Rows are points. The points of each table are mixes of a few directions, plus a little noise. How many directions does each table use, and how many do they share? Where both have some left over, give the other angles between the two spaces (their principal angles), to ten degrees, smallest first.

First:
[[-0.53  0.08  0.56]
 [-0.03  0.00  0.03]
 [-0.15  0.02  0.16]
 [ 0.71 -0.11 -0.74]]
Second (4 x 3):
[[-0.46 -0.22 -0.13]
 [ 0.87 -0.15 -0.04]
 [-0.29 -0.24 -0.12]
 [-0.11  0.63  0.25]]
Directions: first 1, second 2, shared 0; angles 40

First:
[[ 0.21 -0.20 -0.07  0.38]
 [ 0.09 -0.08 -0.03  0.16]
 [-0.32  0.30  0.10 -0.57]
 [-0.43  0.40  0.13 -0.76]
 [ 0.41 -0.39 -0.13  0.74]
 [-0.35  0.32  0.11 -0.62]
 [ 0.37 -0.35 -0.12  0.67]]
Second:
[[ 0.02 -0.08  0.32 -1.35]
 [-0.01  0.05 -0.18  0.76]
 [ 0.00  0.01 -0.01  0.05]
 [ 0.00  0.04 -0.12  0.52]
 [ 0.00  0.00  0.00  0.00]]
Directions: first 1, second 1, shared 0; angles 40

First, 9 rows:
[[-0.18  0.00 -0.13 -0.03 -0.16 -0.09]
 [-0.78  0.00 -0.57 -0.17 -0.74 -0.34]
 [ 0.85 -0.01  0.61  0.17  0.81  0.37]
 [-0.23 -0.01 -0.17 -0.04 -0.22 -0.11]
 [-0.51  0.01 -0.37 -0.11 -0.47 -0.22]
 [-0.43  0.00 -0.31 -0.09 -0.41 -0.19]
 [-0.13  0.00 -0.09 -0.02 -0.12 -0.06]
 [ 0.67  0.01  0.50  0.16  0.64  0.30]
 [ 0.74  0.01  0.54  0.17  0.70  0.33]]
Second, 8 rows:
[[ 0.66  0.19 -0.22 -0.18  0.80  0.69]
 [-0.03 -0.02  0.07 -0.34  0.12 -0.71]
 [-0.71 -0.12  0.06 -0.25  0.34  0.27]
 [-0.13 -0.01  0.14  1.08 -0.75  0.52]
 [-0.69 -0.11  0.21  0.13  0.02 -0.13]
 [ 0.15  0.02  0.03  0.01 -0.14 -0.38]
 [ 0.05 -0.08 -0.07 -0.19 -0.41 -0.29]
 [ 0.69  0.09 -0.23 -0.25  0.01  0.04]]
Directions: first 1, second 4, shared 0; angles 30

First (7 x 8):
[[ 0.11  0.03  0.19  0.34 -0.38 -0.68  0.31 -0.53]
 [ 0.17  0.09  0.10  0.11 -0.38 -0.49  0.24 -0.44]
 [ 0.09  0.10 -0.25 -0.54  0.09  0.54 -0.21  0.31]
 [ 0.39  0.26 -0.13 -0.43 -0.53 -0.21  0.16 -0.37]
 [-0.36 -0.25  0.18  0.52  0.42  0.02 -0.08  0.23]
 [ 0.23  0.20 -0.35 -0.79 -0.05  0.60 -0.21  0.26]
 [-0.64 -0.44  0.25  0.79  0.82  0.23 -0.22  0.54]]
Second, 8 rows:
[[-0.13  0.27  0.28  0.52  0.02  0.11 -0.27 -0.21]
 [-0.17  0.21  0.65  0.09  0.16  0.15  0.25  0.01]
 [ 0.13 -0.05  0.03 -0.48 -0.04  0.08  0.58 -0.04]
 [-0.09  0.16 -0.31  0.44 -0.27 -0.07 -0.28 -0.55]
 [-0.24 -0.50  0.06 -0.11 -0.07 -0.15 -0.76 -0.22]
 [ 0.28 -0.07 -0.62 -0.71  0.17 -0.50  1.15  0.99]
 [ 0.22 -0.32 -0.09  0.00 -0.04  0.50 -1.08 -0.17]
 [-0.02  0.29  0.02  0.21  0.07 -0.13  0.41  0.17]]
Directions: first 2, second 5, shared 0; angles 30, 40

First (10 x 9):
[[ 0.07 -0.30  0.29  0.22  0.24 -0.27  0.69 -0.18 -0.23]
 [ 0.00  0.15 -0.04 -0.26 -0.17  0.21 -0.50  0.00  0.30]
 [-0.45  0.47 -1.17  0.62  0.00 -0.73 -0.43  0.05 -0.67]
 [ 0.07  0.04 -0.13 -0.19  0.00  0.03 -0.37  0.01  0.23]
 [ 0.18 -0.13  0.19 -0.42 -0.02  0.04 -0.34 -0.25  0.50]
 [ 0.22 -0.69  1.05  0.21  0.37 -0.19  1.54 -0.35 -0.26]
 [-0.07  0.12  0.04  0.18 -0.08  0.28  0.23  0.33 -0.25]
 [-0.01  0.30 -0.01 -0.09 -0.26  0.81 -0.24  0.64  0.03]
 [ 0.26 -0.17 -0.17 -0.11  0.29 -0.22 -0.09  0.01  0.18]
 [-0.27  0.26 -0.06 -0.15 -0.34  0.01 -0.53 -0.29  0.13]]
Second:
[[ 0.07  0.02  0.62 -0.21 -0.24  0.87  0.26  0.38  0.14]
 [ 0.34 -0.12  0.25 -0.58 -0.01  0.46 -0.42  0.12  0.66]
 [-0.20  0.02  0.45  0.16 -0.20  0.24  0.51 -0.03 -0.25]
 [-0.07  0.03 -0.16 -0.12 -0.04 -0.31 -0.38 -0.36  0.15]
 [ 0.03 -0.14 -0.43  0.24  0.35 -0.77  0.06 -0.27 -0.18]
 [ 0.06 -0.09 -0.84  0.27  0.45 -0.96 -0.23 -0.21 -0.17]
 [-0.50  0.59  0.27  0.22 -0.71  1.04  0.10  0.57 -0.43]
 [ 0.19 -0.32 -0.13 -0.15  0.33 -0.70 -0.15 -0.55  0.27]
 [ 0.09 -0.02 -0.06  0.18  0.10  0.16  0.26  0.35 -0.20]]
Directions: first 4, second 4, shared 4
